Each row of a before or after table is a point. One or more steps were done to the points. Then noise was added and the rows were shuffled. The steps act on columns, c1 being the first. Write out the steps. A step turns or swaps two columns, mirrors them in a line or flattens them onto one, adds a multiple of one to another, or multiplies or shifts one. Angles are multiples of 10 degrees, from the lower column toward the higher: turns from -170 to 170, lines from 10 to 170 but not 90. Use the fewest steps. Two steps may share a column if one is a turn and the other turns, adds or multiplies; they go together, in the order done. Otherwise the lowest column goes first.
In the rows, 128 means zero.

Before (10 x 3):
[[147 124 152]
 [159 140 109]
 [119 114 125]
 [ 95  86  56]
 [159 139 128]
 [155 101 182]
 [140 151 156]
 [158 153 124]
 [103 137 147]
 [129 137 109]]
After (10 x 3):
[[103 139 149]
 [159 138 127]
 [ 91 142 133]
 [107  86  52]
 [133 116 118]
 [116 137 115]
 [130 124 157]
 [136 150 155]
 [143 101 185]
 [100 154 145]]
Steps: mirror c1 and c3 in the line at 70 degrees

Before (10 x 8):
[[131 114  98  99 123 108 135  80]
 [122 125 145 139 137 120 136 131]
 [153 105 124  97 150 102 103  90]
 [100 127 114 134 211  80  79 107]
 [164 101  98 105  99 134 112  97]
 [110 120 119  99 152 120 162 153]
 [167 136  90 108 151  93 125  95]
 [192  95 113 136 139 104 185 102]
 [117 134 183 131 138 170 140 127]
 [128 123 125  97 117  97 144 128]]
After (10 x 8):
[[ 99 121 118  97 132 118 162 156]
 [136 122 123  97 121  97 144 126]
 [149 135  90 110 157  91 125  96]
 [ 53 127 114 136 160  80  76 106]
 [133 114  99  96 128 111 137  79]
 [115 125 147 140 135 121 136 133]
 [134 105 126  97 150 103 103  90]
 [168  96 111 135 163 104 186 104]
 [114 134 186 132 125 171 140 129]
 [175  99  97 104 128 135 113  95]]
Steps: turn c1 and c5 by 40 degrees; multiply c5 by 0.7

Before (8 x 12):
[[ 94 109 131 116  96 155 172 116 165  89 136 149]
 [ 83 158 135 109 105 172 135 108 109 138 139 116]
 [130 110  81 121 158 149 151 135 157 103  67 134]
 [107 142  92 126 158 153 138 145  87 150 120 105]
 [147 131 104  99 127 110  94 157 165 154 149  94]
 [ 86 144 110 122 160 166 103 106  88 121 154 167]
 [145 145  99  93 123 108 105 118  93  94 131 159]
 [124 182 128 169 132 144 100 156 121  91 103 155]]
After (8 x 12):
[[142 133 104  99 129 112 159  95 166 157 149  93]
 [ 99 108 131 114  95 155 117 173 163  82 136 149]
 [ 88 145 110 121 158 166 108 102  90 114 155 167]
 [153 145  99  93 122 107 117 106  91  99 131 159]
 [135 111  82 120 158 149 136 151 156 103  67 135]
 [103 143  92 125 157 153 146 138  89 146 121 106]
 [133 184 129 168 130 142 155 101 122  91 102 155]
 [ 83 157 135 107 106 173 106 135 108 128 138 115]]
Steps: turn c1 and c10 by 10 degrees; swap c7 and c8

Before (10 x 20):
[[ 92  83 101  90 114 126 102 102  97 149  94 133 102 183 139 159 144 117
  104 133]
 [144  82 127 151 138 124 137 129 140  60 140 122 149  92 110 164 160 126
  102 149]
 [115 124 156  65 195 113 110 141  97 145 106 124 108 142 181 134  99 144
  129 126]
 [ 79 151 150  98 172 140 105 158  96 135 126 155 112 119 190 120  88 136
  137 144]
 [128 150 150 122 155 162 134 161 123 105 123 105 143 111 145 135 113 184
  137 171]
 [168 126 118 153 120 148 122 168 134  91 149 118 145 125  94 148 167 124
  131 148]
 [139 107  92 127 107 112 170 129 154  79 139 125 138 114 122 185 154 109
  112 119]
 [154 127 139 115 129 170 131 179 153  98 111 123 128 102 122 115 145 137
  117 176]
 [125  96 130 125 109  96 151 138  94 115 122 127 156 122 157 175 124  96
   90 117]
 [136  99  97 115 102  98 132  99 108 111 159 123 130 133 173 152  99 101
   79 111]]
After (10 x 20):
[[167 126 115 152 122 132 122 168 165 116 149  91 148 146  92 150 168 124
  132 149]
 [137 108  81 128 105 139 173 129 171 123 137  80 137 111 123 185 154 109
  111 120]
 [154 128 142 115 128 155 132 178 127 120 111  97 129 171 122 114 144 140
  117 177]
 [ 76 152 157  99 173 136 107 158  92 155 127 135 111 139 189 123  86 136
  137 143]
 [144  80 124 150 136 164 136 131 159 121 140  61 149 126 112 162 159 126
  100 149]
 [124  96 130 124 109 135 150 139  85 126 120 115 154  97 156 172 124  96
   88 121]
 [114 123 165  65 194 115 113 140  66 123 107 144 109 113 181 135  99 143
  129 125]
 [137 101  88 114 104 123 132  98 155 123 160 111 129 101 173 150 102 100
   78 110]
 [128 149 156 122 155 144 135 161 114 105 121 104 143 160 146 134 112 182
  136 172]
 [ 93  84  92  89 116  75 100 102  45 131  93 150 101 125 139 159 143 120
  105 134]]
Steps: multiply c3 by 1.3; turn c6 and c14 by 90 degrees; add 1.5 times c11 to c9; swap c10 and c12

Before (8 x 48):
[[117 164 135 118 105 107 104 171 158 103 117 150 138 133 160 101 149 133
  158 106 101 157 139 173 100 125 126 123 134 142  92 152 118 119 126 191
  123 133 122 136  98 173 136 129  64 172 110 128]
 [150 157 108 110 124 139 105 110 103 124 134 129 138 130  99 110 145  80
   87 125 131 148 123 142 138 104 114 139 125 139  86 151 158 154 143 123
   98 146 112 134 113 138 123 136 161 148 140 118]
 [156 148 135 129 132 150  89 147 103 133 109 166 142 153 116 113 144  81
  132 131 118 116 121 168 100 135 123 102 125 120 121 152 100 143 134 151
  132 136 147 111 103 147 111 108 128 124 124 124]
 [134 179 115 122  96 141  97 143 136 127 138 153 142 107 178 116 143 139
  134 115 112 120 197 148 109 123 152 111 131 135 107 131 138 141 130 156
  103 120 166 138 101 152 144 150 112 133 137 175]
 [ 72  68  35  69 103 112 138  68 103 140 175 127 119 100 122 127 155 129
   98 125 174  77  60 112  98 102 114  81 151 122 138 123 152  92 130  87
  225  26 178  77 167  80  86 184 148 156 148  71]
 [154 148 136 132  90  79  79 167 172 143 122 123 153 131 134 129 114 124
  140  97 108 156 145 152 107 114 155 141 119 135 126  94 105 102  98 183
  105 103 110 135 120 196 155 121  60 175 140 149]
 [160 123 130 112 133 124 147 150  99 135  96 129 126 101 124 133 177 119
  141 110 122  96 175 142 136 109 110 115 129 139 133 141 147 174 139 139
  111 176 111 132 138 150 102 105 116 105 124 136]
 [162 142  75 125 171 148 160 113 133 148 104 132 116 102 102 138 111  76
  119 136  97  99 148 115 158  76 101 102 114 121 145 163 119 151 121 103
  124 131 163 168 125 100  98 123 145  98 147 118]]
After (8 x 48):
[[135 177 116 124  98 142  95 145 138 128 138 155 145 109 177 116 145 139
  134 165 113 143 194 119 126 124 153 110 130 133 106 132 139 126 128 155
  105 121 168 137 100 149 144 155 111 133 137 176]
 [150 156 108 111 126 137 105 108 104 124 136 130 138 128 100 110 146  83
   86 176 125 140 126 129 129 105 113 141 124 137  87 150 156  99 143 124
   96 147 115 137 113 135 122 146 160 148 137 115]
 [115 164 135 119 104 107 102 169 161 102 118 152 136 131 159 100 151 134
  160 157 103 106 138 151 130 124 125 122 134 146  92 152 117 105 126 192
  125 134 124 134  98 177 135 168  62 170 108 129]
 [162 122 128 113 132 125 147 147  97 138  96 129 125 102 123 132 177 117
  142 158 125 185 173 154 130 108 108 116 126 139 131 143 146 131 138 138
  109 178 110 130 138 148 100 130 118 105 125 134]
 [161 143  76 124 171 149 160 113 133 147 102 133 117 101 101 139 111  74
  115 185  98 160 148 126 129  78 101 103 116 119 147 163 119 141 121 103
  124 133 164 170 126 100  98 114 144  97 147 119]
 [153 148 138 134  89  77  77 169 172 142 121 120 156 131 133 128 113 123
  140 147 109  91 148 146 127 115 154 139 117 135 125  94 108 115  99 181
  107 104 111 136 122 197 155 145  65 174 142 149]
 [155 150 136 131 133 151  90 146 102 130 111 164 142 152 117 111 145  83
  133 178 116 149 121 165 127 131 123 102 125 121 119 152  99 131 132 149
  131 136 148 109 102 145 109 150 129 126 124 123]
 [ 74  68  37  71 102 111 139  68 103 140 176 128 121 102 124 131 155 128
   99 175 173 123  58  73 129  99 113  82 152 124 139 124 151 191 131  88
  225  27 179  78 168  80  87 139 147 157 149  72]]
Steps: shift c20 by 50; turn c22 and c34 by -120 degrees; turn c24 and c44 by 60 degrees; multiply c25 by 0
